Rows are points. Each copy is the shape, with its points in the same order, turned, moved and blurred by noise. Is it also mirrored, or only turned?

Shape (6 x 3):
[[ -9.5 -18.9  34.5]
 [ 15.5  -0.1 -12.0]
 [-29.7  -3.5  24.8]
 [-14.5   7.2  41.7]
 [ -3.5  -8.0 -16.9]
 [ 21.3  -1.6 -31.2]]
Copy 1:
[[ -3.2  -7.3  30.2]
 [  4.4   3.5 -22.2]
 [-29.1 -17.4  21.5]
 [-25.7   5.8  30.5]
 [ -1.0 -14.4 -20.7]
 [ 12.2  -0.5 -41.4]]
Copy 1 is: only turned
Copy 2:
[[  5.8  -3.1 -36.0]
 [  5.4   0.4  21.4]
 [-19.6   5.6 -31.0]
 [ -3.0  22.4 -36.8]
 [-10.9  -9.6  14.7]
 [  4.3  -7.8  39.9]]
Copy 2 is: mirrored

Shape (8 x 4):
[[-18.1  -0.9 -22.2 -13.4]
 [ -4.5   3.6 -34.5 -34.1]
 [ 26.4 -28.7  18.6   5.8]
 [-20.5  10.3 -26.3 -16.1]
 [-10.1  20.5  20.1  -7.9]
 [-41.8  25.8   8.0   2.0]
 [ 27.9  -8.6  14.5   3.3]
 [  0.3  15.1   8.2  31.3]]
Copy 1:
[[-14.5  -4.2 -22.6   2.2]
 [-23.6 -26.0 -19.7  14.6]
 [ -1.7   2.5  35.9 -27.6]
 [-13.9  -5.5 -28.6  13.7]
 [-15.3  29.7   4.4  16.8]
 [ -1.9  39.8 -28.2  12.7]
 [  1.4   2.4  36.9 -10.8]
 [ 26.9  25.3   7.6   1.2]]
Copy 1 is: mirrored
Copy 2 (8 x 4):
[[-18.6 -18.4 -10.9  20.4]
 [ -0.1 -36.8 -25.3  26.0]
 [ 10.2 -17.6  30.2 -29.2]
 [-13.2 -21.8 -22.8  24.9]
 [-11.6   7.1 -23.6 -15.1]
 [-38.2  18.0 -33.0   1.4]
 [ 11.9  -8.7  17.2 -16.0]
 [ -4.3  27.2   8.8  -3.7]]
Copy 2 is: only turned

Shape (7 x 4):
[[-23.9 -24.9  21.4 -25.4]
 [ -0.7  31.5  23.9  19.2]
 [ -7.9 -44.8   4.3   2.7]
 [-17.6   1.1  24.2  24.1]
 [  3.4 -15.3 -24.1   4.0]
 [ -1.9  -5.7 -17.5 -25.7]
 [ 18.8  15.4  10.2   3.9]]
Copy 1 (7 x 4):
[[-12.2 -13.9 -19.0 -43.1]
 [-34.4  12.4  27.2   6.8]
 [-24.0 -20.6 -35.2  -7.4]
 [-45.5 -12.1  10.8  -2.3]
 [ -2.1 -11.8 -19.3  15.4]
 [ 16.9   4.6  -9.7  -3.0]
 [-24.2  26.4  11.3   6.1]]
Copy 1 is: mirrored
Copy 2:
[[-29.8 -17.8 -37.9  -9.0]
 [  8.8  23.2   7.9 -28.0]
 [-36.7 -34.0  -4.8   4.2]
 [-22.6   4.6   7.5 -29.1]
 [-21.5  -6.9   7.7  27.2]
 [-14.1   1.0 -22.1  27.7]
 [ 15.4   4.1   4.1  -2.6]]
Copy 2 is: only turned
Copy 3:
[[-28.5 -25.8  25.4 -24.9]
 [-11.0  40.0  11.1   3.4]
 [ 10.7 -29.3  37.7 -16.4]
 [ -0.9  23.2  28.2 -20.2]
 [ 21.5 -19.5   2.4   1.4]
 [ -8.7 -28.8  -8.3   1.8]
 [ -7.0  12.2   9.4  21.2]]
Copy 3 is: mirrored

Shape (12 x 6):
[[  9.1 -18.9   2.5  23.0 -12.9  -3.0]
 [-26.5 -14.4   6.1  12.0  14.1 -17.4]
 [ 34.8  -9.0  12.6   2.1  -2.8 -13.8]
 [ 31.9 -12.8   0.5 -13.7 -14.3   9.3]
 [ 23.8  -0.2  18.9 -16.1  19.2  26.4]
 [ 15.6  19.7  18.3  -7.0  -3.2   4.7]
 [ 23.2 -11.1 -21.3 -22.8  22.8  -6.2]
 [-33.3  -1.6   8.0 -13.1   1.2  -7.1]
 [-28.7  -8.2 -14.5  19.6 -13.5 -15.3]
 [-12.4  -3.9  17.5   9.9 -15.5 -15.7]
 [ 21.3  36.0 -89.6   7.9  -2.9   3.6]
 [ -8.9  -3.1 -14.6 -15.7  15.8  -5.1]]
Copy 1:
[[-21.0 -15.2 -11.8 -12.8  10.5  23.3]
 [-23.0 -17.0 -20.2  -5.5  -0.5 -24.6]
 [  0.3  11.0 -17.6 -12.5  29.9  19.1]
 [ 12.9  12.5  -2.0 -24.4   8.6  25.9]
 [ 11.5  34.4 -23.5  -5.6 -12.9  14.9]
 [  6.0  18.7   2.5  12.6   5.9   8.3]
 [ -6.8  33.8  -6.4 -37.9   9.0  -9.0]
 [ -2.9 -13.2   0.2  -2.1 -13.4 -27.6]
 [-33.4 -28.2  10.4 -11.2   1.8 -12.3]
 [ -5.5 -26.0  -7.1   5.1  10.0  -2.2]
 [-62.3  47.3  62.2 -35.2  14.9   9.2]
 [-13.7  14.2   1.4 -22.2  -6.3 -20.1]]
Copy 1 is: mirrored
Copy 2 (12 x 6):
[[-22.7  26.7  -1.5 -12.6  -5.0 -16.2]
 [ -4.8   8.3 -26.6 -35.0  17.1 -13.1]
 [-18.2   4.8  20.8  -9.3 -16.1 -30.7]
 [-10.3   9.1  29.7 -11.4 -22.9  -4.7]
 [-11.5 -25.9   9.6  -4.9 -31.4   7.9]
 [-20.6 -18.3  22.6  -4.8   3.5  -1.3]
 [ 28.8  -2.5  13.4  -7.7 -19.3 -15.9]
 [ -1.6  -8.0  -2.8 -43.7  19.1   5.4]
 [ -0.8  30.2 -11.5 -26.9  37.0  -2.9]
 [-22.9   2.3   5.4 -34.0  18.7 -14.5]
 [ 55.6  45.1  29.0  42.1  25.2   5.5]
 [ 23.0  -3.1   2.4 -24.9   4.2   0.1]]
Copy 2 is: only turned

Shape (12 x 8):
[[-16.3  -1.3  -9.3 -13.6   1.7  12.6  26.2  19.2]
 [-24.0  15.3   9.2  10.1  33.7  27.2 -33.8  17.1]
 [ 32.2  -6.6  34.4   7.8 -23.0 -20.9  -3.7  -9.3]
 [ 17.3  -0.1   5.0  12.4 -26.6  11.4  22.6  -1.9]
 [-14.3  25.2  -6.3  -0.6   9.8  12.0  10.3  31.2]
 [ 36.7 -21.7  15.1   7.9 -13.1  -7.1 -29.9  11.4]
 [-23.8  17.4 -23.6   8.2 -15.8   1.5  12.2  18.1]
 [-13.4  18.6 -27.8 -19.2  -5.6  19.4  21.2   6.3]
 [  0.4  -2.8  24.8  12.1  26.6  -0.3 -35.2  36.0]
 [  0.9  29.0  12.6   5.7  -4.1  28.9 -15.6  34.4]
 [  0.6  30.1  -6.0  11.7  49.4   3.5 -28.0  36.2]
 [-23.5   3.4 -12.9 -39.3 -12.0  -9.2  16.0   1.4]]
Copy 1 (12 x 8):
[[ -1.7   6.1  -5.1   5.6 -39.8  -2.5  -8.1  -0.5]
 [-29.5 -15.1 -29.8  10.1  20.6   0.2 -33.0  -1.8]
 [  6.7  -6.7  42.6 -12.0  16.0   8.7  29.1  17.3]
 [  5.6  -5.8   6.4  -9.7 -17.8  24.6  31.3   6.3]
 [-14.3  16.5 -15.1  20.8 -19.8  12.4 -15.1  -1.7]
 [ 22.2 -35.8  25.6   9.4  19.2  10.0   7.0  18.2]
 [ -1.9  10.1  -3.3   4.5 -29.7  25.3  -9.9 -23.6]
 [  3.4  20.9 -21.5 -14.6 -37.7  16.4  -8.1  -7.6]
 [-16.7 -23.9   7.4  37.2  22.2  -4.5 -20.3   3.7]
 [-21.9  -7.1  -7.1  11.8  -3.3  28.1 -23.4  22.7]
 [-18.5   7.3 -34.0  42.2  36.2   1.2 -31.5  -8.7]
 [ 11.6  25.4  17.1 -14.2 -31.5  -9.4 -21.9 -13.7]]
Copy 1 is: only turned
Copy 2:
[[-16.1  -3.0  -1.5  17.3  -4.3  22.6 -15.8  27.6]
 [ 22.6 -37.7  22.2  -2.9  33.1  -3.6  -3.6  19.7]
 [ -8.6  15.8 -29.0 -28.7 -11.9 -38.1   0.9   1.4]
 [-22.2  22.5   4.4 -12.0 -23.4 -15.6  -8.3  22.7]
 [ -2.0  -1.9   2.7   6.5  17.3  12.9  -4.9  49.5]
 [-14.3 -20.1 -18.4 -32.3 -12.0 -29.4  20.4   3.2]
 [-25.7  12.9  15.9  -7.6  15.9  26.9  -3.9  34.1]
 [ -6.4   9.4  14.3   1.2 -10.2  38.3 -12.5  34.0]
 [  9.1 -39.2 -12.2  -4.5  31.4 -21.5   9.9  20.9]
 [  0.6 -22.2  11.8 -19.7   9.8 -11.0 -12.4  57.1]
 [ 30.0 -30.4   5.1   3.9  33.2  -0.5  30.0  45.0]
 [ -8.0   6.7 -20.2  -6.3  -0.7  49.3 -22.9  10.5]]
Copy 2 is: mirrored
Copy 3 (12 x 8):
[[ 21.4 -15.2  20.5  -7.1  -9.2   7.7  -5.4   6.4]
 [  6.7   5.9   2.3  50.5  23.8  28.3  -6.7  21.6]
 [-46.9  39.9   7.6 -14.7 -10.2  -8.1   1.6   3.4]
 [-12.2  13.9  18.7 -29.2  -1.9  10.3  13.0 -11.1]
 [ 29.5   4.0  19.1  18.9  -0.3   6.9   0.9  -1.4]
 [-32.1  37.5  -4.5 -14.1  20.2 -14.1   1.4  27.8]
 [ 36.0   8.6  -2.7  -6.9 -11.4  18.1   1.8  -5.8]
 [ 31.4 -12.2  16.1 -11.1   3.5  13.3 -19.1 -15.5]
 [ -7.4  24.3   4.1  41.5  12.4  -4.3   4.9  42.0]
 [ 14.4  32.1  30.5  20.9  22.8  18.4   2.8   9.7]
 [ 19.0   9.0  -3.9  60.8  24.9 -12.2   4.5   9.0]
 [ 19.6  -5.8   8.5 -15.9 -25.0   4.4 -40.8   0.6]]
Copy 3 is: mirrored
